Each row of a before or after table is a point. One or more steps were done to the points. Then noise was added and the rows were shuffled. The steps act on how far a point lies along the listed directions, d1 being the first. Write out the steps. A step turns or swaps two directions, mirrors them in a line or flattens them onto one, adds a multiple of one to another, or multiplies one. Angles are multiples of 10 degrees, from the lower direction toward the higher: turns from -170 to 170, lines from 10 to 170 but not 90. Use the fewest steps. Two steps may share a direction if one is a turn and the other turns, adds or multiplies; they go together, in the order done. Otherwise the lowest direction goes first.

Directions:
(1): [ -5 -45]
(2): [-45   5]
Before (13 x 2)
[[-31  -9]
 [ 20 -25]
 [-14 -16]
 [-29 -22]
 [ -4  -6]
 [-28   2]
 [-20  17]
 [-20  22]
 [ 46 -88]
 [ 10  -3]
 [-23  16]
 [ 10  14]
 [ 21  17]]
After (13 x 2)
[[ 22 -17]
 [-11 -16]
 [ 32  16]
 [ 30   4]
 [-14  28]
 [ 19  13]
 [ 28  -7]
 [-12   3]
 [ 16 -22]
 [  6   3]
 [ 13 -25]
 [-22 -13]
 [-29  95]]
Steps: turn d1 and d2 by -170 degrees

Directions:
(1): [-34 -38 -35  42  -8 -22]
(2): [ 47 -14 -52  -1   0  30]
(3): [-26 -41   4 -47 -30  26]
(4): [-21  -8  15  26  39  56]
Before (9 x 6)
[[-61   0  -1 -13 -62 -95]
 [  9  32  51 -23  16   5]
 [  8  -8  25 -33 -26  -3]
 [  6   2  10  -5  50  86]
 [ 48  38  24  -1  12  29]
 [ 42  36  33 -37  25  27]
 [ 59  10 -20 -23 -19  -4]
 [-18  -7  -5  25  12  11]
 [ 33  18 -10  -4  15  18]]
After (9 x 6)
[[ 40 -11 -42   3 -23 -19]
 [-25   0  16  21  10  10]
 [ 16   6 -23  14  14   3]
 [ 38  20   5  23  15  23]
 [ 55  10 -16 -16  21  34]
 [  5 -20 -25  13  49  86]
 [ 36 -13 -12 -36 -28  22]
 [-22  33  27 -53 -53 -74]
 [ 37  26  21 -27  16  26]]
Steps: turn d1 and d2 by -50 degrees; add 1 times d3 to d2

Directions:
(1): [ -5 -63  -4  27   2  19 -14 -26 -37 -52  33]
(2): [ 18  56  -3  12 -12  10 -28 -18  43 -41  52]
(3): [-20   9  31   6 -42  26  45 -70   2  17  -6]
Before (8 x 11)
[[ 16  11   1 -11  10 -11  -2  53  11   2 -36]
 [-26 -95  18  -3   2  -4  15  14 -59  29 -40]
 [  2  67  22  -8  -5 -10 -12  -8  35  17   3]
 [ 12 -22  -2  18  15   4 -11  -2   2 -19  38]
 [ 12  30   6   4   1  -2 -16  15  29   2  39]
 [ 18  75  -8 -24  13 -29 -36  78  48  27  11]
 [-18 -42  28  -3  11  -7  12  15 -39  47 -28]
 [ -6 -80  -9  16  32 -11   2  41 -87 -11 -22]]
After (8 x 11)
[[  1   0  22  31  -2  14 -33 -23   1 -35  61]
 [-20 -46  21  -4   7  -7   8  -8 -45  28 -34]
 [-12 -23   8  -3  12 -12  10  32 -13  41 -11]
 [ 13  38  12  21 -26  15 -50 -29  41 -60  74]
 [ 12 -39  -4  13   7   2 -12  34 -17 -41  -8]
 [ 34  70 -12  23  11  -5 -46  17  23 -63  60]
 [ 16  24   4  -5  15 -12   4  20  28  27   6]
 [-17 -84 -10  -2  31 -18 -20  70 -61  11 -16]]
Steps: turn d1 and d2 by 140 degrees
